Each row is a point. To make a cloud, some directions were put in groups of two or more. Within a group, all points are equally far from the middle, so they leave a hole (a ring in 2 directions, a hollow ball in 3). The other directions are filled evenly. Then the cloud was stretched, turned, moved and blurred a little. How many holes are there, and how many directions does each take, smallest first?

Cloud:
[[-1.4 -1.7]
 [ 5.3 -2.5]
 [ 0.2  2.0]
 [ 0.8  0.9]
 [ 5.1  0.3]
 [ 0.9 -3.0]
 [ 4.2 -0.7]
 [ 3.9  0.9]
 [ 3.3  0.1]
 [ 6.0 -1.6]
 [-4.0 -1.7]
 [-0.2  3.1]
 [ 3.9  1.4]
 [-3.7 -1.4]]
Holes: 0

Cloud (22 x 3):
[[ 3.5  0.8 -1.0]
 [-0.1 -0.8  4.9]
 [ 3.5 -0.8  2.7]
 [ 0.7 -4.9  0.5]
 [ 3.1 -1.4 -1.6]
 [-2.5  0.4  4.5]
 [ 2.9 -3.3 -0.6]
 [ 1.0 -4.5 -1.0]
 [ 2.0 -4.4 -0.2]
 [ 1.6 -4.5  1.6]
 [ 0.0  5.7  1.0]
 [-3.4  1.1  3.8]
 [-4.0  1.0 -1.7]
 [-3.0 -3.0 -1.0]
 [-3.2  4.6  2.4]
 [-0.6  5.8  1.4]
 [-3.0 -1.7  3.4]
 [ 0.0 -4.8  1.3]
 [-0.2  4.7 -1.5]
 [-0.4 -1.5  4.7]
 [ 1.2 -3.0 -2.4]
 [ 1.2  4.9  2.3]]
Holes: 1 (3)

Cloud, 27 rows:
[[-0.1 -4.7 -2.8  4.0]
 [-0.7 -0.1 -2.6 -0.6]
 [ 1.6 -2.6  0.3 -0.2]
 [-2.1 -3.4 -1.1  4.3]
 [-1.0 -4.2 -0.8  3.2]
 [ 1.4 -3.9 -3.6  0.7]
 [ 3.8  2.8 -1.7  0.8]
 [-4.8  0.7 -1.7 -2.1]
 [ 1.4 -2.1 -2.1  4.8]
 [-5.8  6.3  3.7 -0.5]
 [ 0.7  1.3 -0.5  3.5]
 [ 0.6 -2.5 -5.1 -0.5]
 [-3.0 -2.5  3.1  0.9]
 [-0.4  4.4  1.9 -3.0]
 [ 0.6 -4.1 -0.8 -0.1]
 [ 2.3  2.9 -2.1 -0.2]
 [ 2.4 -0.5 -2.9  0.5]
 [-3.7 -5.3  0.5 -1.6]
 [ 1.3  2.1 -2.7  4.4]
 [ 0.3 -1.5  2.4  6.6]
 [-3.1 -4.5 -1.0 -2.4]
 [ 2.8  0.5  1.3  1.1]
 [-2.3  0.6 -2.5  3.1]
 [-0.9  0.0 -1.7 -5.8]
 [ 1.5 -1.1  2.6  5.1]
 [ 4.6 -5.6 -3.4  2.5]
 [ 1.6 -1.2 -5.3 -1.0]]
Holes: 0

Cloud (76 x 8):
[[-0.4  1.9  1.4  4.5  2.0 -2.5 -3.8 -1.2]
 [ 0.6 -6.7  0.7  0.9  3.1 -0.9  1.2 -1.2]
 [ 3.2 -1.0  6.0  2.3 -0.8 -3.7  1.3  2.0]
 [ 2.1 -2.8 -1.9 -3.2  0.5 -0.5 -4.7  0.6]
 [ 6.0 -2.2 -2.0  4.5 -0.3 -0.3  2.8  3.7]
 [-1.6 -4.2  1.6  4.5  3.1  2.9 -0.3 -2.0]
 [ 1.0  1.1 -0.5 -0.6  4.9  3.1 -2.2  2.5]
 [-1.2 -3.3  2.6 -2.5  1.1  4.2 -0.5 -1.3]
 [ 3.7  3.8  1.5 -1.1 -2.2 -6.1  2.2  0.8]
 [ 0.0 -2.4 -1.6 -3.4  1.1 -1.7 -4.1 -1.2]
 [ 1.5  0.8  3.3 -7.2 -0.4 -3.2 -1.3 -1.8]
 [ 0.0 -5.5 -2.0  0.4 -2.4  5.6 -2.7 -0.4]
 [-0.2  0.1  2.3 -1.8  3.4  2.9  5.9  1.3]
 [ 0.5  0.4 -3.2  0.0 -2.2  0.5 -4.9  1.5]
 [-3.3  3.6  2.2 -0.8  1.4  0.3  1.3  2.7]
 [-3.1  2.4  2.7  1.5 -3.1  0.5  0.0  0.4]
 [-2.8 -4.1 -2.1  0.7  3.3  3.2 -1.0  3.6]
 [-0.8  3.0  1.6 -4.5 -0.6  2.0  1.5  3.1]
 [ 3.4  0.4  0.5  1.9  0.9  3.6 -3.2  2.8]
 [-0.3  3.2  3.0 -5.8  3.1 -1.4  2.5  3.5]
 [ 1.6 -4.9  0.8  0.3 -5.1 -1.1 -3.3  1.8]
 [ 3.4 -2.6  3.2  2.2 -3.7  2.7 -1.5  1.5]
 [ 3.1 -4.2  0.8  3.0 -5.8  0.7 -0.2 -2.3]
 [ 1.6 -2.4 -1.7 -3.5 -3.3 -0.7  3.8  2.3]
 [-1.0 -2.2  1.6  2.4  0.9  3.3 -4.2  0.8]
 [ 3.2  3.2 -0.1 -1.8  1.9  3.4 -2.9  2.9]
 [ 4.7  1.3  2.0  3.7  1.1 -1.4  2.9  1.8]
 [ 4.2 -2.8  0.2 -2.9  0.1  4.6 -1.1  2.1]
 [-1.6  1.0 -3.2 -5.0  0.2 -1.0  2.5  0.4]
 [ 0.4 -1.7  1.1  5.5  1.6 -1.3 -3.5  5.3]
 [ 0.1 -7.2 -1.0  5.8  1.0 -0.3  1.5 -2.4]
 [ 4.7 -3.8  3.7  4.7 -1.1 -0.3 -0.6  3.5]
 [ 2.3  1.1  2.8  0.6 -1.8 -5.6  3.6  1.3]
 [-0.8  2.6 -1.9 -3.3  3.9  2.1  1.5  4.0]
 [ 1.1 -1.1  3.2 -3.5  2.2  3.5  2.9  0.0]
 [ 5.4 -2.7  1.1  2.4 -2.1 -2.1 -0.7 -1.5]
 [-3.2  0.8  3.4  3.1 -1.8 -1.8  0.5  1.2]
 [ 5.0 -1.6  0.5  1.1 -6.0  1.2 -0.7 -2.8]
 [-1.2 -1.8 -0.2  6.0  4.0  1.7 -0.3 -1.2]
 [ 4.1 -3.4  0.4 -5.3 -0.8 -1.4  2.6  3.7]
 [ 0.0 -4.1  0.4  4.4 -5.5  0.4 -1.9 -1.2]
 [ 3.6  5.0  2.0 -1.0 -0.4  3.7 -1.2  1.4]
 [-3.1 -0.7 -1.9 -0.3  1.8  3.5  2.5  4.6]
 [ 3.6 -6.9 -4.0  0.8  1.0  0.6 -0.8  2.5]
 [ 6.6  1.1  0.1 -1.0 -2.5 -2.0 -4.8  3.1]
 [ 0.6  0.8  5.6  0.8  1.2 -1.3 -4.6 -1.4]
 [-1.4 -4.0  0.8 -1.4 -2.3  3.8 -2.5  0.7]
 [ 5.0 -2.8 -4.4  3.6  2.0  0.2  3.7  0.3]
 [ 4.7  3.3 -0.3  2.9 -1.7  1.3 -3.2  1.2]
 [ 2.3 -0.3  0.0 -0.8 -4.8 -3.5  2.8  2.7]
 [ 1.6  3.0  1.5  1.1 -4.8 -0.3  1.9  1.3]
 [ 2.8 -2.8  3.1  3.0 -2.0  5.5  1.8  0.6]
 [ 0.2 -0.3  0.5  0.2  1.0 -3.1  6.5  0.2]
 [-1.6 -2.0  1.8 -4.4  0.0  3.8  2.2 -0.2]
 [ 3.3  0.8 -4.7  2.6 -2.2  1.7  3.5  1.0]
 [ 0.0 -4.0  3.5  1.2 -0.5 -5.9  1.3  0.0]
 [ 2.7 -5.5 -1.1 -0.8 -5.4  3.6  0.1 -1.1]
 [-4.4 -3.2  2.4  2.4  2.6  0.2 -0.4  3.3]
 [ 3.1 -0.6 -0.3 -5.2 -1.2 -4.5  3.3  3.7]
 [-3.0 -2.8  0.4 -1.9  2.7 -5.5  2.4  1.7]
 [-0.4  3.5  0.1  2.3  1.0  1.6 -4.7  1.6]
 [ 4.6  0.1 -0.2 -0.9  3.6 -4.4  4.5  2.7]
 [-0.4  1.1  2.5 -2.1  4.2  0.2  5.5  2.8]
 [-1.7 -2.3  3.7  0.3  1.1  2.7  4.4  3.1]
 [ 2.5 -2.1  3.8  2.8  3.2  0.8 -0.2 -0.7]
 [ 4.9  3.2 -2.4 -1.6  0.3  0.2  2.8 -3.7]
 [ 5.0 -5.5  0.3  4.9 -0.8 -3.2 -1.5  2.4]
 [-0.1 -3.1 -2.6  5.9 -4.3  1.8 -2.2 -3.1]
 [ 2.2 -3.3  1.5 -3.2 -2.1  1.4  2.5  5.5]
 [ 1.3 -4.6  1.9  1.7 -4.7 -4.1  1.9  4.1]
 [-2.1 -1.7 -2.0 -2.9  5.6 -2.5  1.1  6.4]
 [ 0.7 -1.2 -2.9  6.6 -1.4  1.0 -1.5  0.9]
 [ 0.6 -1.1  4.4  1.0 -3.4  3.1 -2.1 -0.1]
 [ 6.8 -0.1  1.5  0.9 -3.5 -2.4 -0.7  1.6]
 [ 0.8 -1.7 -0.7  6.5  5.3 -1.5  1.6  2.2]
 [ 0.7 -1.7 -1.3  2.0 -4.0  1.2  4.4  3.6]]
Holes: 2 (3, 3)

Cloud (88 x 9):
[[-1.0  2.1 -4.5 -1.3  2.6  2.1  0.8  3.2  3.0]
 [ 3.4  0.6  4.8 -3.1 -4.6 -0.9  5.2  0.1 -0.5]
 [ 0.7 -3.1 -3.1  2.3  5.8 -0.9  0.5  1.9  2.7]
 [-0.3 -3.0 -1.9  2.0 -6.4  4.9 -2.5 -0.7 -1.5]
 [ 1.7  0.9 -0.3 -0.7 -2.7 -2.1  2.1  1.6  1.9]
 [ 2.2  0.8  3.3 -1.0 -3.7 -2.8 -1.6 -2.3 -0.9]
 [-2.0  0.8 -0.9 -4.8  0.8 -3.1 -5.9 -2.8  2.8]
 [ 0.3 -1.2 -1.6 -2.3 -2.1  0.6  3.4 -2.5 -6.3]
 [-4.0  0.7  1.9 -2.7  3.3  3.1 -2.0 -3.6 -2.8]
 [ 0.2  4.4  0.8 -1.0  0.4  0.0  0.0 -3.5  2.0]
 [ 1.1 -4.9  1.0  0.1 -2.5 -1.0 -2.3  0.5  0.2]
 [ 1.5  1.4 -5.0  5.2 -2.5 -1.7 -1.7  2.3 -1.3]
 [ 1.8 -1.9  0.4  0.1 -2.8 -0.6  0.6  4.5  3.1]
 [ 0.3 -1.1  0.6 -1.0 -0.4 -4.3  1.4 -5.2  1.1]
 [ 4.3 -2.8  4.0 -0.1  2.6 -3.7  1.7  5.7  1.3]
 [-0.3  2.2  1.9 -2.3 -1.7  2.4 -4.5 -1.4  5.4]
 [ 1.6 -4.2 -3.0 -1.2 -2.4 -2.5  1.0  3.6  0.6]
 [ 3.4 -2.3  0.5 -0.3 -3.3  5.2  0.6 -2.0 -3.5]
 [ 3.2 -3.4 -1.5  2.4 -0.6 -1.0 -0.6 -0.1  6.8]
 [ 1.4  0.7  1.5  1.3 -6.3 -2.8 -1.3  1.4 -1.6]
 [-4.0  3.2  1.9 -4.2  1.6  3.6 -1.8  3.3 -3.5]
 [ 0.3  2.5  3.7 -7.1 -4.6 -0.5  0.1 -0.4  4.6]
 [-2.4 -0.6 -1.9 -0.4 -3.9 -0.8 -1.6  4.0 -2.0]
 [-4.7  3.7 -0.3 -0.3  0.5  2.9 -3.1 -3.2 -0.1]
 [ 1.2 -1.8  1.5 -3.8  0.0  2.7 -5.2 -3.4  2.0]
 [-4.4 -3.4 -0.9 -0.6 -0.6 -1.5 -3.3  2.5  0.8]
 [ 0.3 -0.1  1.5 -3.2 -0.8  0.7 -7.3  1.8 -1.6]
 [-1.7 -0.9  3.0 -5.6  2.6  4.2 -2.2  1.3  0.9]
 [-1.4  0.7 -3.0 -2.7  1.9  0.8  4.5 -2.7 -0.7]
 [ 0.4 -0.5 -1.9  3.4 -5.7 -2.3  1.7 -1.4 -1.6]
 [-4.8  3.1 -4.4  0.3  3.3 -1.8 -2.6  1.7  1.3]
 [ 1.9  1.1  0.6 -1.3 -0.9  0.5 -0.5  5.2  2.4]
 [ 1.5  0.1  6.1 -3.9 -4.6  3.1 -0.5 -0.3  2.8]
 [ 2.0  2.8  2.2 -6.8  1.3 -2.8  4.5  1.6  1.4]
 [-0.1  4.4  3.0 -2.2 -4.0 -4.2 -0.5  1.9 -3.8]
 [ 0.8  2.9 -1.1 -0.6  5.0  1.1 -4.7 -0.2  1.2]
 [-5.8  1.7 -0.7 -0.7 -3.9 -1.5  0.8 -1.6  4.8]
 [-4.2  3.9 -2.1 -1.3 -2.7 -1.8 -1.7 -1.9  6.7]
 [ 0.9 -1.7  4.8  0.0  1.6  1.7 -1.7 -6.5  4.0]
 [-5.9  1.2  0.9 -1.2  1.8 -2.6 -3.3 -1.9 -0.2]
 [-1.6  3.8 -5.5 -0.2 -3.4 -0.3 -2.4 -2.0  0.5]
 [-2.4  3.8  0.7 -3.9 -3.3  2.7 -0.3 -3.9  2.9]
 [-1.6  3.6 -6.4 -1.0  0.9 -1.3  1.4  2.9  6.9]
 [ 1.8  2.0  2.0  0.2 -6.1  3.9  0.8  1.9  1.3]
 [ 3.4  0.1  1.8 -1.2  2.3 -4.5  1.8 -3.1 -0.8]
 [ 4.8 -1.5 -3.0 -1.6 -4.5 -3.5 -0.5  3.5  5.0]
 [-0.4  0.8  4.5 -9.0  1.0  4.0  0.1 -1.5  2.0]
 [ 2.0  3.1  0.9  0.7 -2.7 -3.2 -0.8 -4.2  0.5]
 [-2.7  2.0  2.0 -6.7 -2.6  0.9 -0.1 -1.9 -1.9]
 [-0.2  1.8 -7.7 -3.2  2.0  4.3  0.1  0.6  3.6]
 [-0.3 -5.1 -1.0 -0.4  1.5 -0.7 -3.2  0.8 -0.4]
 [ 2.8 -0.5 -1.0  0.2  0.7 -4.6 -3.2 -3.4 -0.5]
 [-5.7 -0.4  0.5  0.8  3.5 -2.0 -4.2 -4.4  0.0]
 [-3.3  1.5 -2.5  2.8  6.0 -2.4  3.0 -1.0  4.2]
 [-1.1 -0.6  2.4 -2.0  0.1  2.2 -0.9 -4.9 -3.1]
 [ 3.9  1.0  1.2 -0.3 -7.0  0.5  2.0 -0.5  1.6]
 [-3.0  2.0 -2.2  1.1 -0.1 -4.6 -3.8 -0.8 -5.5]
 [ 4.3 -2.5  3.9 -0.7 -3.0  1.6  4.7 -1.5  1.3]
 [-2.8  2.0 -4.9 -1.4  4.7 -2.5 -1.9  1.2 -1.9]
 [-3.3  2.1 -1.2  1.8  3.3  5.2 -2.0 -2.0 -1.4]
 [ 1.9  2.0 -1.0 -1.9  2.1  2.7 -2.0 -3.3  4.7]
 [-3.3 -0.9  9.1 -1.2  0.4 -0.8 -2.8 -0.4  3.7]
 [ 0.0  4.7 -2.8  0.9 -2.9  4.6 -0.6 -2.6  1.6]
 [-1.8  1.4  2.2 -1.4  3.2 -2.7  2.8 -3.2  4.5]
 [ 2.1  1.5 -0.5 -3.5  0.0 -4.5 -2.0  6.2 -1.5]
 [-0.2 -0.1  3.8  0.7 -2.8  5.1  3.2  1.6 -2.6]
 [ 1.9  0.6  0.6  0.2  1.6  0.1 -4.9 -2.5  5.3]
 [ 0.5 -0.8 -3.6 -1.7 -8.0  0.2  2.5  1.5 -3.1]
 [ 0.2  0.4 -0.2  1.8 -3.3 -1.3 -1.7 -4.9  3.0]
 [-0.1  1.5 -0.4  1.9 -4.1 -0.4  4.8 -6.4 -2.4]
 [-2.9 -2.7  0.1 -0.2 -5.5 -3.6 -1.5  1.9 -1.2]
 [-1.9  2.7 -1.3  1.6 -1.5 -1.6 -2.5  2.7 -1.8]
 [ 2.3  0.4  2.3 -5.8 -2.0 -0.8 -3.7  2.4 -4.3]
 [-0.7 -2.3 -3.0  1.2 -3.4  1.9  2.2  1.2  2.2]
 [-0.7  1.9 -3.3 -3.6  0.6  2.6  2.5  4.1  5.3]
 [-2.0 -2.0 -1.7  0.8 -0.4  0.8 -5.5  0.4 -1.9]
 [-0.1  1.9  3.6 -0.9 -1.8 -0.9 -2.6  0.5  4.9]
 [-0.8  1.0 -2.9  4.1 -2.5 -0.6  0.4  0.6 -1.8]
 [ 2.4  2.2 -0.7 -0.5 -0.2  2.7  1.4 -0.7 -2.5]
 [ 1.1 -3.7  3.2  1.1 -3.4 -1.0 -2.9  3.7  0.8]
 [ 1.9  0.9  2.2  2.0 -7.2  1.2  1.6  1.5  1.0]
 [ 2.5 -0.3  0.2 -4.9 -4.6  5.1 -2.0  2.6  2.9]
 [ 1.0  1.4  0.1  0.6 -0.6  1.8  4.0  2.7 -0.4]
 [ 2.4  1.4 -3.4 -5.1 -0.9  2.3  3.6  2.6  2.7]
 [-2.6  2.4  0.7 -5.6  5.7 -2.0  2.4 -0.2  1.9]
 [ 0.3  2.0  4.4 -5.5  2.1  1.6  3.9 -2.9  4.0]
 [ 1.2  2.6  1.7 -6.2 -5.3 -3.5  3.7 -0.8 -2.0]
 [ 1.2 -1.6 -5.7 -0.5  0.1  2.8  3.5 -3.6  5.7]]
Holes: 0
